Each row is a point. Two turns around zero, p and q, are shown by what they do to some points. Where does a point land after both, in the order given? Backwards means that the second turn is done in reverse. Each puzzle has new turns, and all numbers are rounded.
(in the rows, 128 means zero)

Turn p:
[162 134] => [160 114]
[54 99] => [ 50 145]
[131 145] => [140 140]
[127 157] => [143 153]
[167 105] => [148  87]
Turn q:
[159  67] => [196 138]
[138 158] => [103 147]
[ 74 129] => [110  77]
[144 119] => [142 140]
[124 167] => [ 90 136]
Where do these land?
q, then p: [184 157] => [154 185]
q, then p: [124 154] => [109 146]
p, then q backwards: [ 82 107] => [120 178]
p, then q: [121  94] => [143  97]

Turn p:
[109 133 139] => [146 139 136]
[181 106 192] => [138 133  43]
[116 162  93] => [102 143 168]
[107 110  88] => [126  96 164]
Turn q:
[129 157 170] => [174 129 149]
[136 148 154] => [158 136 141]
[142 114 146] => [144 136 109]
[157 154  75] => [ 84 169 155]
[133  64 147] => [135 117  62]
[ 71 131  76] => [ 72  81 152]
Where do these land?
p, then q: [119 127  73] => [162  91 103]
p, then q: [150  99  62] => [132  71  78]
p, then q backwards: [110 122 184] => [161 118 176]
q, then p: [118 149 174] => [109 120  81]
q, then p: [143 143 148] => [110 142 110]

Turn p:
[143 111 168 149] => [119  85 140 105]
[119 177  93 200] => [166 109  45 142]
[131 131 170  90] => [141 125 182 118]
[ 98  84 113 114] => [ 84 137 140 161]
[150 137  96  86] => [130 184 134 113]
Turn q:
[121 114 109 165] => [141 135 114 168]
[166 118  90 135] => [142 153  81 124]
[121 117 162 160] => [144  89 136 151]
[167 174 110 153] => [187 156 122 111]
[ 94 116  98  69] => [ 62 161 137 117]
[ 98 129 199  86] => [ 92  73 179  99]
Where do these land?
q, then p: [180 108 140 154] => [ 90 165 104 105]
p, then q: [167 136 157 220] => [ 55 150  57 131]
q, then p: [109 125 156 112] => [112 110 153 142]
q, then p backwards: [132 121 139 108] => [143 112 134 137]
p, then q: [ 90 104 123  80] => [164 100 171 148]
p, then q: [ 89 130  65 124] => [177 170 144 161]
p, then q backwards: [130 172 116  98] => [139 169 102 152]

Turn p:
[ 82  97 120  95 149 118] => [134  89 121  76 148 119]
[122  86  84 115 169 103] => [140 130 126  85 165  75]
[128 106 135 112 116  68] => [188 124 148 106 124 121]
[142 147 127  86 142 100] => [148 157 138  96 146 153]
[189 183 182 174  90 150] => [121 165 149 221  96 175]
[128 169 157 178 128 156] => [ 83 127 156 174 104 144]
[102  68 104 104 143 171] => [115  86  73 109 165 100]
[132 167 116 158  87 158] => [ 98 147 111 157  76 137]
Turn q:
[164 101  90 155 152 103] => [102 131  85 107 157  88]
[184 172 109  87 156 148] => [193 103  95 163 142  96]
[ 85 188 183 153  94 100] => [114 155 215 165  94 120]
[ 94 104 139 147 166 138] => [ 84 116 124 142 148 161]
[118 137 150 152  69 145] => [131 175 149 124  82 142]
[ 74 124 106 107 140 138] => [133 120 151 118 167 171]
[178  70 120  95 118 123] => [138  95  78  76 104 116]
Where do these land?
q, then p: [149 146 174 186 154 128] => [115 105 160 126  63  97]
q, then p backwards: [ 63 204 103  91  96  80] => [149 128 171 146 190  34]
q, then p: [163 140 112  76 116 160] => [153 178  99 156 147 109]
p, then q: [124 112 184 167 129 139] => [ 68 143 106 127 104 141]
p, then q: [145  88 119 113 140 113] => [126 102 109 131 145  93]
q, then p: [134  99 100 148  84 112] => [133 149 120  84 122 170]
p, then q: [118 108 103 116 177 164] => [112  93 145 124 183 140]

Turn p:
[132  85  99 112 107 136 160 108] => [ 88 120 129 159 174 125 141 124]
[120 136 159 164 138 132 128 137] => [142 131 144 125 101 121 114 161]
[174 140  87 155 100 137 130 150] => [118 193 119 112 155 142 143 142]
[105 116 126 109 116  85 109 125] => [144  99 146 123 130 136 164 104]
[ 99 129 137  92 161  93 153 145] => [152 106 153 163 114 141 113  83]
[ 97  97 162  92  95 128 111 151] => [112  87 119 151  92 156 169 127]
[104 168  94 154 169 169 107  86] => [130 111 116  67 154 122  60 138]
[152 154 138 141 109 161 160 103] => [ 83 158 127 120 120  97 106 137]
[169 127 150 133 158 112  94 147] => [182 146  98 133 112 112 139 135]
Turn q:
[110 112 143 123  79  94 148 112] => [117 111 121 158  75 120 118 154]
[141 140 115 125 177 135 144 177] => [ 97 119 127 106 186 150 121 113]
[152 143  97  95 138 136 122 132] => [130 126 132 117 139 126 105  80]
[121 138 131 116 125 157 126 171] => [115  99 141 126 159 109 145 116]
[110  65 154 119  99 139 151 119] => [155  76 104 150  99 141 147 156]
[163 113 128 135 122 132 115 152] => [124 119  97 100 135 110 134 121]
[112 155 113 125 153 101  85 110] => [141 166 166 109 132 119  93 135]
[118 179  84 176 156 123 105  88] => [124 209 173 102 120 147 137 115]
[126 107 188 139 101 135 157  90] => [149 129  90 184 106 129 153 161]
Where do these land?
q, then p backwards: [159 147  55 129 118 146 132 137] => [116 185 112  82  99 107 129 117]
p, then q: [151 109 149 110 107 145 151 121] => [100 136 154 124 106 144 139 151]
p, then q backwards: [157 122 141 155 142 109 159  94] => [117 167 157 116 114 126  88 133]
q, then p: [ 78 113 138 153 105 143 135 126] => [109 149 149 170 104 139 135 151]
q, then p: [149 137 105 125 167  31  98 149] => [160  85  79  77  94 179 147  91]
p, then q: [113 108 138 113 113 145 130 123] => [128 108 139 120 117 144 145 144]
p, then q: [133 114 122 125 119 116 141 126] => [122 139 126 136 134 142 133 141]
q, then p: [102 112 143 106 168 149 162 119] => [135 138  99 144 136 121  96 178]
q, then p: [122 182 124 117 126 150  41 119] => [174 142 143 124  84  65 146  79]
q, then p: [114 119 145 165 112 151  91 165] => [141 137 154 183 119 138 131  91]
p, then q: [131 144 146 110 132 122 167 129] => [133 156 136 137 104 111 137 152]

Turn p:
[108 117 145 113 152 139 120 135 161] => [ 99 139 125 133  94 115 144 132 109]
[122 115 105 156  93  81  76 122  83] => [147  86 127  62 146 149 135 135 176]
[114 109  84 112 133 149 158  88 131] => [ 97 158 116 143 133 161  85 148 138]
[123 105 147 111 103 105 157 146 127] => [159 152 138 104 115 108 109 142 114]
[159 130 128 148 170 122  94 131 142] => [108 107 139 129 119 146 156  80 123]
[139 163 121 144 121 147 146 159 157] => [143 144 147 175 128 109 148 118 146]
[123 171 145 119 146 137 144 163  88] => [175 111 113 162 135 135 153 143  99]
[128 124 137 165 122 150 150 112 122] => [132 141  94 139 144 114 114 106 142]
[151 131 116 113 110 134  90 143 102] => [138  75 149 126 127 133 119 135 138]
[112 116 153 100 130 116 145  81 167] => [ 82 168 131 108 139 110 119 141  96]
Turn q:
[141 150 123 150 141  87 129 153 132] => [148 125 124 115 164 133  87 130 138]
[155 132  63  31 113 156 112 110 113] => [159  45 124 100  78 105 188 154 114]
[108 136 129 141 109 129 108 112 128] => [120 135 146 128 135 108 134 105 115]
[124 136 139 115 111  70 106 125 116] => [135  99 110 125 171 124 126  89 125]
[112 141 133 109 155 143 127 112 118] => [135 137 136 124 132 127 166 137 147]
[196 109 144 145 128 146 113 106 139] => [115 122 104 179 124  95 111 170 113]
[110  90 148 147 129 144 166 147 139] => [ 99 160 124 137 103 172 114 126 129]
[116 137 119 158 130 153 189 145 114] => [158 170 148 132  95 167 109 132 130]
[123 146 150 140 134  84 140 147 111] => [150 137 111 127 163 146 108 103 145]
[111 107 119 148 147 114 108 111 136] => [103 136 140 121 160 132 135 137 107]
[124 131 130 148 126 152 113 158 117] => [127 159 117 106 113 110 114 128 125]
[116 123 139 103 113 157 125 111 172] => [ 89 110 152 140  99 117 143 125 148]
Where do these land?
q, then p: [116 110 123 151 134 155 127 151 127] => [138 112 135 140 140 120 143 165 131]
p, then q: [128 164 120  88 104 137 120  85  90] => [106 164  90  81 139 142 131 163 135]
p, then q: [143 118 129 121  65 151 176 125 112] => [119 113 104 110 181  82 100 148 134]
p, then q: [ 92 137 131 152 147  94 104 154 148] => [148 106 148 148  90 165 119 116 148]
p, then q: [151 124 118 157 116 150 140 121 162] => [113 129 164 145 165 114 126 120 134]
p, then q backwards: [102  79 119 161 162 107 115 136 161] => [ 82 110 148 105 115 170 135 170 118]
p, then q: [171 110 113 143  98 154 136 141 126] => [ 91 118 128 152 161  94 121 134 117]
q, then p: [138 146 125  82 126 145 136 125 135] => [132 156 149 116 114 105 102 118 137]
p, then q: [124 169 143 108 164 117 135 102 101] => [160 169 114 112 116 151 147 158 120]
p, then q: [133 136 167 105 130 122 108 115 116] => [138 130  96 117 137 157 151 125 115]
q, then p: [110 115 120 139 163  75 111 154 130] => [ 97 112 122 156  96 164 136 142  96]

Turn p:
[103 161  94  85  85  87  49 124 188 133 128] => [146 140  83 137 192 167 202 115 142  71  99]
[126  92 169  88 102 114 177 166 143 107 162] => [147 113 128  79  89 102 101 154 173  84 105]
[126 162 147 183 126 114 122 107 142  85 134] => [103 121 154 116 117 186 126  87 121 116 150]
[143 125  76 128 141 145 153  67 115 142 115] => [128 119 117 159  97 129 171 147 109 184 148]
[134 149 162  82 176 154 120 141 111 134 113] => [137 109 116 161 152 127  73 134 151 156  97]
[117 115  99 136 147 111 160 146 170 145 164] => [169 152 162  95 121 122 159 134 156 141 128]
[129 152 135 163 150  97 135 125 137 177 107] => [169 116 141 118 157 127 128  93 103 152 159]
[108  52 141 133 131 138 121 125 130  96  95] => [ 86 135 123 119  93  79 132  93 123 127  85]
[142 178  86 150  87 185 192 158  81 136  99] => [120 127 137 103 122 153 102 217  46 160 143]
[170 155 118 112 150 123  88 141 120 116  87] => [ 91 109 101 134 187 139 121 126 135 156 127]
[139  86 178 139 113 154 102 118 131 111 146] => [ 92 112 156 153 108 100 115 110 141  84 119]
[ 98 111 131 137 129 115 118 117  68 154 186] => [151 183 121 165 101 107 105 127 134 105 174]
Turn q:
[113 115  97  82 136 215 117 142 146 113  95] => [ 96 147 160  55  96 132  93 112 102  83 140]
[112 181 113 158 137 163 190  73 124  95 175] => [ 58 101 121 119 158 157 197 181 116 109 129]
[142 141 129 133 142 127 160 154 134  87 100] => [136 135 163 124 139 168 115 160 147 119 138]
[152 138 164  88 137 112 141 168 118 108  99] => [156 140 150 108 160 133  83 144 159 147 151]
[150 115 132 154  86 158 119 153 131 126  97] => [143 106 134 113 115 165 108  90 148 109 105]
[109  81 127 123 121 181 141 149 156 152 125] => [140 137 106  77  87 156 118 110  92 120 127]
[119 143  95 141 158 143 111 103  82 154 155] => [103 132  95 139 128  80 148 146 124  85 109]
[152 136 120 118  68 110 129 118 134 113 116] => [126  82 164 134 140 133 118 106 132 153 107]
[140 120 100  90 125 114  86 148 104 151 186] => [107 123  98 131  97  62  94 138 137 156 106]
[ 90 158 122 132  94  83 115 143 162 173 110] => [133 110 116 189 138 138  93  95  81 143 146]
[ 56  95 124 176 196  83 136  86  88 119 147] => [139 212 105 177 144 112 201 163  97 119  98]
[145  99 195 133 136  79 147  89  78 132 140] => [182 140 108 126 183 102 180 133 157 169 113]
[183 115 106 108 147 118 102 121 146 161 147] => [146  98 126 129  80  76 127 133 144 133 151]
[129 156 169 156 109 104  98 144 188 108 100] => [128 129 147 171 128 178 119  79 154 150 171]
Where do these land?
p, then q backwards: [148 110 156 116 143 143 158 152 110 115 106] => [147 132 107  86 105 132 121 155 116 132 151]
p, then q: [148 110 114 196 141  95 162 124  91 120 108] => [100 113  82 123 153  71 131 124 100 170 115]
p, then q backwards: [ 97 141  98  66 159 153  97 148  94 109 109] => [ 83 126 141 151 124  95 126 175  77 119 172]
p, then q: [166 152 142 145 139  75 125 130  98 184 143] => [112 125  97 136  81  85 160 164 160 159 137]
q, then p: [156 188 101  99 117 106  72 143 122 142 104] => [110 150 139 134 131 127 150  45 153  89 143]
p, then q: [135  92 152 170  99 159 113 141 147 123 211] => [100 153 135 132 168 188 140 112 169 192 146]
q, then p: [103 117 133 170 154 143 105 146 144 117 132] => [121 127 143 129 120 179 141 153  98 120 124]
p, then q: [110 122  98 112  98 158  76 151 141 166 140] => [139 150 143 156 156 163 123 180 161 101 141]
q, then p: [110 118 184  99  85 118 157  86 139 104 132] => [187 109 129 171 114  95 105 135 137 173 129]
q, then p: [102 225 103 125 106 151 155  57 156 125 103] => [127 190 146 143  38 111  69  88 153 139 112]
q, then p: [161  84 115  90 160 108 126 122 125 125 115] => [138  88 110 101 157 121 113 133 152  96 156]
q, then p: [108 109  99 194 133 115 168 158 161 118 159] => [101 140 164 112 131 119 117 183  57 123 116]
p, then q: [121  99 168  83 129 142 150 104 136 115 103] => [166 121 168 141 108 134 125  90 109 130  94]
